Each wall is flat, endless, passes through zero and stands at right angles to its row. A trip goes straight from one point to another. List the walls that it crosses, first one first.
(in the rows, 128 means zero)

Walls:
(1): [145 149]
(2): [142  92]
(3): [176 134]
(4): [125  75]
(5): [ 99 132]
(6): [112 111]
Trips:
[153 141] to [135 137] => none
[141  97] to [142 145] => 6, 1, 4, 2
[54 84] to [ 40 156] => 2, 4

Walls:
(1): [121 153 137 113]
(2): [ 74 149 126 145]
(3): [116  95  95 146]
(4): [148 120 119 118]
(5): [ 82 183 175 101]
(6): [177 138  60 114]
(7): [ 85 172 113  87]
(8): [108 110  63 219]
Trips:
[134  94 116 162] to [180 131 121  84] => 8, 3, 1
[ 77 102 129 177] to [149 171 164 177] => 5, 3, 1
[ 79 127 123 163] to [109 108  92 103] => 5, 6, 4

Walls:
(1): [ 94 127 156 135 135 106 141  88]
(2): [121 129 155 148 193 116 137 187]
(3): [ 84 140 159 156  90 121 142  84]
(4): [ 53 134 151 116 113  67 125 143]
(5): [105 154 135 107 148 135 171 116]
(6): [147 172 120 179 167 174  80 171]
Trips:
[117 154 202 126 144 109 148 108] to [145 162 145  92  86  89 141  45] => 2
[ 90 119  79 206 119 158 131 139] to [180 107 132 126 140 126 112  75] => 2, 1, 3, 6
[113 131 111 149 112  90 151  97] to [145 116 142 127  96 115 111 153] => 5, 1, 3
[ 93 108 162 122 164 144 126  79] to [127  99 149 132  76 148 150 122] => 2, 5, 4
[150  92  72 121 122 192 151  71] to [143  58 177 118 167 178 151 155] => 2, 6

Walls:
(1): [145 137 192 144 174 156 139 167 164  83 110]
(2): [104 141 126 145 117 104 194 117 127  66  63]
(3): [149 115 145 163 123 109  72 163  90 160 125]
(4): [ 78 145 136 153 139 115  98 116 153  36 128]
(5): [ 96  91 107 163 128 153  97 172 140 124  86]
(6): [164 124 132 111 160 105 144 112 174  86 107]
(7): [129 194 174 123 162 102  87 142 165  64  88]
(8): [133 121 122 102 147 123 152 142 118  78 158]
Trips:
[ 88 146  90 104 153  99 162 125  97 129 149] to [135  97 120 111 145 109 131 124  84 117 128] => 4, 3, 6
[ 78 157  77 135 120 209 160 134 168 128  97] to [168 166 166 139  99 103 161 132 112 147 142] => 4, 5, 3, 7
[104 104  82  88 160 100 110 111 227 133 148] to [192 103 116  65 130 109 117 125 116 144 103] => 5, 4, 7, 3

Walls:
(1): [104  94 126  81 127 155 151 109  90 163 160  98 144 121]
(2): [189 147 173  57 100  78 129 139 124 109 119 135 129  65]
(3): [158  82 131  72  86 139  96  85 102 102  97 163 161 161]
(4): [121 114 136 131 142 169 133  74 154 108 109  80 149  95]
Trips:
[170 136  91 137 169  66 189  92 121 137 119 137  79 135] to [127 131  27 117 172 169 116 128 105 103 118 134 112  22] => 4, 1
[137 143 120 189 126 135 122 112 131 129 129 140 147  94] to [165  49 154 141  95 173 111 156 170 151 145  90 192 153] => 3, 1

Walls:
(1): [103  81 145 152  60 129 106 144  87 100 133 139 115 118 166 116 111 124
  87 117]
(2): [137 120 115 122 125 140 103 178 160 155 116  98 166 119 150 110 161 157
 132 128]
(3): [107 113 145 114 168 154  78 107 130 173 151 193 119 125 101  85 163 127
 101 140]
(4): [143  80 124 100 185 138 226 129 136 130  96 108 168 154  62  68 150  92
 139  51]
(5): [ 80 141 127 168 127 124 115 112 164 109  98  32 122 142 135  49 118 134
 132 140]
(6): [ 77 146 146 163 167 159 142 142 153 155 168 128 130  96  87 142 210 108
 138 171]
(7): [170  96 145  81 137 143 202  50 133 132 120 189 141 102  89 118 131 126
 152 139]
Trips:
[134  71 139 171 134 121 116  38 126 125 112 140 137 188 154 111 175 148
 135 141] to [154  69  97 149  70  91 147 108  63  98  97 161 166  95 144 155 117  98
 126 134] => 5, 3, 4
[ 80 162 140 122 103 121 128 134 103 180  91 127  91  97 132 160 101 121
 121 156] to [145  89 121 133 141 109 140 140  30 105  83 143 167 160  75 100  79 155
 142 110] => 6, 7, 4
[150  92 170 175 121 156  73 162 163 121 101 138 175 179 152 179 112 120
 153  91] to [176 147 138 108 127 180  44 111 156 145 155 108 169 153 128 129  96 121
 106 124] => 3, 1, 5

Walls:
(1): [159 117 145 163 133 130 142 134 162 142  97  97 116  62 162 160 169 127
 212  86 110 122 125 134  87  80 123  84 103  90  69 147]
(2): [137 170  83 199 108 130  60 138 115  89 117 134 185 149 164 148 171 121
 147 133 120 115 168 124  79 147 141 169 157  96 162 100]
(3): [137 121 168 100 147 152 131  99  89 109 162 112 108 156 160 138  75 187
  86 113  91 112 116 170 186 124 112 158 132  98 165 121]
(4): [ 73 107 184 140 123  96 113 106 169 100 105 130 119 158 188 133  96 121
  79 133 134 110  92 185 178  55 155 157 104 118 115  94]
(5): [102 141 134  80 117 115 129 143 147  67 126 131 145 109 122 142 150 133
 115  81 143 160  87 135 155 139 112  83  99 164 129 150]
(6): [103 159 110 135  94 141  93 152 162  79  35 126 120  90 156  88  89 182
  83 124 140 204 156 107 135 124 124 177 115 134 151 149]
Trips:
[147  69 219 135 121 151 165 120 174 149 144  91 128  80  99 104 108 151
 151 151  89  69  81 141 118 203 106 161 147  97 160  94] to [119 146 138 106 149 174 139 123 147 116 113 104  98  78 144 178 139 105
 118 131 115 134  67 143 164 147 153  74 165 126 122  77] => 4, 5
[156 118 135 133 170  68 130 127 120  82  73 139 100 161 178  81 106 166
 150  98 100 163  87 112 170 102 104 140  74 171 165 134] to [155 118 111 127 167  93 103  94 109 160 139 157 112  98  96 138  44 121
 105 152 146 173 134 171 192 127 152 136 137 131 112 144] => 5
[121 112 113 114 201  85 124 119 104 146 152 128 135 109  99 124 144 110
 132  98  93 142 144 157  95 115  98 122  79 123 141 120] to [132  87 105 139 119 150 182 162 122 108 170 134 175 186 129 103  98 135
  68 141 149 101 135 184 120 156 114 164 111 103  90  95] => 3, 5, 1, 4, 2
[163 101  80 139 215 162 156 155 145 105 217 195 148  90  89  98 193 151
 104 126  80 121 131 123 143 147 196 109 136 113 125  75] to [153 169 153  87 118  92  96 125 151 152 172 117 122 132 159 124 159 124
 124 178 113 103 181 129 147 166 110 160 110 127 109 162] => 3
[104 113  96 146 151  71 119 129 120  49 145 162  93 128 164  78  89 167
 168  66 146  82 124 141 201 118 111 163 196 144 186 158] to [108 106  98 129  74 134  74 119 112  90 126 141  83  90  79 139 152 100
 136  88 100 143 133 121 129 175 118 134 184 158 105 135] => 4, 3
[128 132 143 168 137 122 120 119  99 135 137 125 129 100  93 160 120 140
  95 121 172 126 126 139 154 141  85 108 155  80 133 159] to [160 151 115  54 179 151 103  88 109 138 163 160 155 102  91 131 197 103
  94 150 195 182 137 136 158 177 136 111 130 139 122 120] => 3
[141 131 174 140  96 141 185 114 115 157 152 164 121 130  96  68 154  68
 134 201 127 160  68 144 167 164 116 150 141 139 168 200] to [124  93  90  91 140 136 119  74  92 163 132 109 156 135 161 145 108 111
 141 120 121 158 142 142 169 170 141 125 142 172 135 209] => 3, 5

Walls:
(1): [ 48 125 120 124 145 156 138 153 141 125 156 143 145  98 123 137 151  96
 110 140 156 156  94  89 166 131 150 147 117  95  82 151 126 120 141 123
 132 107 158 139 163 161 129  93  64 183 101 117]
(2): [176 109  75 113 178  87 157 162 152 120 133 122 160 126 172 149 123 163
 161 120 171  66  88 113 104 115 108 100 162  89 132  99 137 144 106 140
 130 103 127 117 134 111 121  97 102 130 156 140]
(3): [139 118 128 111 177 166 101 185 149 138 145 162  88 123  90  62 169 118
 147 166 142 133 183  91 121  95 141 172 122 115 179 137 120 112 185 129
 123 181 146  59 139 163 161 126 109 120 137 133]
(4): [164 127 177  82 170 126 126 135  79  91 100  99 123  78 143  78 154  97
 144 166 132 127 162  96 146 167  62 146 182 172  99  68 155 128 140  77
  97 179 106 130 123 104 144 142 202 157  93  74]
(5): [135 163  22 113 165 187 175 120 110 107 103 146 105 127 127  87 144  47
 124 101 124  55 123  70 100 121 166 161 149 141 107 143 103 134 137 108
 187 101 103  74 156  83 115 142  86 127 107 179]
(6): [163 170  91 175 104  78 136 118 120 133  73 146 133  98 166 124 169  85
  64 142 133 118 113  70 162 141  89 115 120 163  71 108 130  88 199 158
 134 152 128 140  78  27 129 110 128 161  92  90]
(7): [103 134 119 181 113 167 110 217 211 143 153 130 139 186 121 114 167 163
 136  94 116 120 131 110 176  50 107 152  87  40 136 158 132 128 125 116
 119 131 123 103 136 130 144 120 113 107 178 145]
(8): [131 189 128 188  23 178 189 130  84 131 137 160 135 133 129  72  72 126
 124 130 127 143 162 160 126  80  94  96 117 142 106 152 133 132  88 160
 120 137 150 133 154 183 156 139  90 128 162 122]
Trips:
[106 127 133 140 157 128 131 105 160 142 130 143  89 126 144 138 135  89
 133 135 164 140 148 106 131  99  95 140 135 118 100  89 125 167  84 124
 132 185 179 127 156  93 133 113 162 170 140 102] to [153 110 109 191 166 159 157  57 119  98 168 146  98 128  94 101 153 116
 102 128 171 164  50  56 132 125 100 172 127 188 134 161 126 108 162 103
  97 110 183  66 122  90 152 148  73 101 122 178] => 5, 2, 7, 4
[132 100 153 178 130 108 122 125 170 127 115 129 115  76  99 149 152 105
  50  94 147  86 132  78 129 142 108 113 136 174 196 227 152 131 135 143
 112  66 113 117  83 113 140  92 124 146  99 119] to [125  89  78  84 163 125 140  62 149 132  99 104 122  84 135 160  84 123
 117 124 148 163 138  58 138 110 130 116  74 121 140 150  99 116 141 141
  65  33 185 122  50  46  81 143 110 119 128 108] => 2
